Each point is reached from the start by the listed moves, each made once or not at all, plus a little noise. Say if it took an odd or an even number of moves. Then give how often each move was made.
(in the rows, 128 means zero)

Moves:
(1): 127, 156
(2): 75, 151
Start: 141, 135
Points:
86, 185 => even (1, 1)
143, 136 => even (0, 0)

Moves:
(1): 134, 130, 140, 119, 119, 126, 136, 128
(2): 158, 136, 121, 114, 156, 188, 186, 102
(3): 96, 97, 146, 178, 111, 112, 132, 165
(4): 121, 79, 113, 145, 132, 138, 164, 138
(5): 125, 92, 153, 136, 139, 133, 127, 139
(6): 129, 114, 126, 140, 124, 147, 155, 93
Start: 111, 144, 127, 135, 119, 98, 109, 120
Points:
70, 47, 127, 210, 101, 113, 169, 134 => odd (0, 0, 1, 1, 0, 1)
111, 72, 173, 182, 128, 160, 210, 106 => odd (1, 1, 1, 0, 1, 1)
140, 135, 117, 135, 142, 177, 194, 57 => even (0, 1, 0, 0, 0, 1)

Moves:
(1): 153, 119, 125, 117, 123, 126, 125, 147, 112, 147, 109, 145
(2): 124, 134, 139, 87, 154, 132, 154, 130, 153, 149, 138, 114
(3): 127, 156, 127, 119, 101, 153, 94, 116, 103, 144, 124, 153
(4): 117, 134, 133, 151, 128, 130, 130, 141, 133, 138, 118, 109
(5): 113, 142, 121, 114, 136, 125, 143, 112, 148, 119, 99, 138
(6): 138, 98, 108, 133, 120, 145, 115, 125, 120, 169, 131, 116
(7): 137, 123, 114, 139, 175, 148, 124, 159, 115, 128, 114, 144
(8): 118, 127, 113, 154, 113, 149, 115, 167, 138, 100, 136, 104
(9): 117, 122, 123, 131, 138, 130, 116, 132, 161, 153, 145, 120
(10): 128, 120, 125, 115, 119, 115, 101, 124, 101, 141, 135, 116
(11): 140, 162, 100, 138, 124, 134, 101, 117, 139, 135, 139, 149
Start: 135, 112, 123, 126, 151, 124, 128, 107, 142, 131, 133, 125
Points:
126, 150, 72, 69, 150, 165, 57, 67, 168, 244, 147, 138 => odd (0, 1, 1, 0, 1, 1, 0, 0, 1, 1, 1)
158, 136, 68, 91, 175, 183, 50, 110, 101, 231, 150, 150 => even (0, 1, 1, 0, 0, 1, 1, 0, 0, 1, 1)
156, 65, 101, 70, 166, 131, 97, 126, 151, 248, 151, 97 => odd (1, 1, 0, 0, 0, 1, 0, 0, 1, 1, 0)
167, 132, 56, 130, 155, 201, 33, 180, 102, 230, 127, 122 => odd (1, 1, 1, 1, 0, 1, 1, 1, 0, 1, 1)
106, 144, 77, 144, 173, 193, 78, 153, 165, 134, 111, 144 => odd (0, 0, 1, 0, 1, 0, 1, 1, 1, 0, 0)
134, 148, 75, 147, 131, 136, 71, 145, 146, 141, 101, 121 => even (1, 0, 0, 1, 1, 0, 0, 1, 0, 1, 1)
140, 75, 96, 106, 228, 164, 123, 140, 181, 219, 151, 108 => even (0, 1, 0, 0, 0, 1, 1, 0, 1, 0, 0)
